Each point is reached from the start by the listed moves, each made 0, 1 or 2 times, or once backwards (-1), plus a little noise. Is the number of moves made odd or even? Then give how often each move was made.

Moves:
(1): [22 10 -5]
(2): [-20  24   7]
Start: [ 3 15  2]
Points:
[26 60 -1] -> odd (2, 1)
[-18   7   7] -> odd (-1, 0)
[ 6 47  6] -> even (1, 1)

Moves:
(1): [17  4 -2 -2 -3 -8  5]
(2): [-8 20  9  0 14 -2  7]
(3): [  1 -11  19   1   0   6  10]
(4): [ 14  -2  -4  26 -15  24 -13]
(5): [  9 -11   1  -2  22   0  -3]
(6): [  2   4 -13 -11  -7  17   1]
Start: [ -6  -1  -6   8 -14  -9   3]
Points:
[-29  11   9 -39  60  12  30] -> odd (-1, 2, 1, -1, 2, 2)
[-35  29  31 -19  28 -31  40] -> even (0, 2, 1, -1, 0, 0)
[ 32   8   8  60 -32  33   1] -> odd (1, 1, 1, 2, 0, 0)
[  4  39 -25  17  15  23  -7] -> even (0, 2, -1, 1, 1, 1)

Moves:
(1): [ 5  3 -1 -9 -2  5  2  0 -3  8  2  0 10  1]
(2): [-3 15 -4  3  1 -4  6  2 -8 -3 -1  2 -2 -1]
(3): [ 3  3 11 10 -9 -2 -1  2  3  6  0 -5  1  6]
(4): [14  2 -6  6  1 -6  2 -2 -7 -8  0 -9  2 -4]
(5): [10  6  7  0 14  1 12  3  3  7 -1  0 -9  2]
(6): [ -3   4  -8   3  -6   9   5  -5  -4   6  -7  -1  -7 -12]
(7): [ 0 -5  2  2 -4 -1  8 -7  6 -4 -5  4  1  5]
(8): [-3  0 -5  3  3  4  3  9 12  3 -1  4  4 -2]
(9): [-2  4  5 -2  0 -6 -6 -9  9  2  0 -1  1  0]
(10): [ -4  -4  -3   9   5  -7   3  -6 -10  14  -4   0   6   7]
(11): [-6  4 -1  7 -4  4 -2 -6  1  9 19  1  0  2]
(12): [ 6  2 -9  7 -9 -1 -6 -1  2  3 -4 14 -8  0]
Start: [ 2 10  0  9 -2 15  7 -8 -2 -3  6 -3 -1 -2]
Points:
[ 17  23 -33  18 -44  40   5   8  15  -5 -23   1   1 -39] -> odd (1, 0, 1, 1, -1, 2, 0, 2, 0, -1, -1, 1)
[ 22  11  -7  29 -49  23 -18  -9  -9  19   5 -15   7 -13] -> odd (1, -1, 2, 1, -1, 1, -1, 0, 0, 0, 0, 1)
[ -9  41  24   9  39   5  30 -26 -29  60  25 -14   2  19] -> even (1, 1, 0, -1, 2, 0, -1, -1, 1, 2, 1, -1)
[ -9  27 -32  -6 -18  19   2  18  28 -26 -15  55   5  -3] -> even (1, 2, -1, -1, -1, -1, 1, 2, 0, -1, -1, 2)
[  7  -6  34  -7  13   4   8 -31  10  26   6   4  11  30] -> odd (1, -1, 0, -1, 1, -1, 1, -1, 1, 1, 0, 0)
[ 21  50 -41   7 -12  30  30  -2 -35 -16 -34  28 -57 -38] -> even (0, 2, -1, 0, 1, 2, 0, -1, -1, -1, -1, 2)
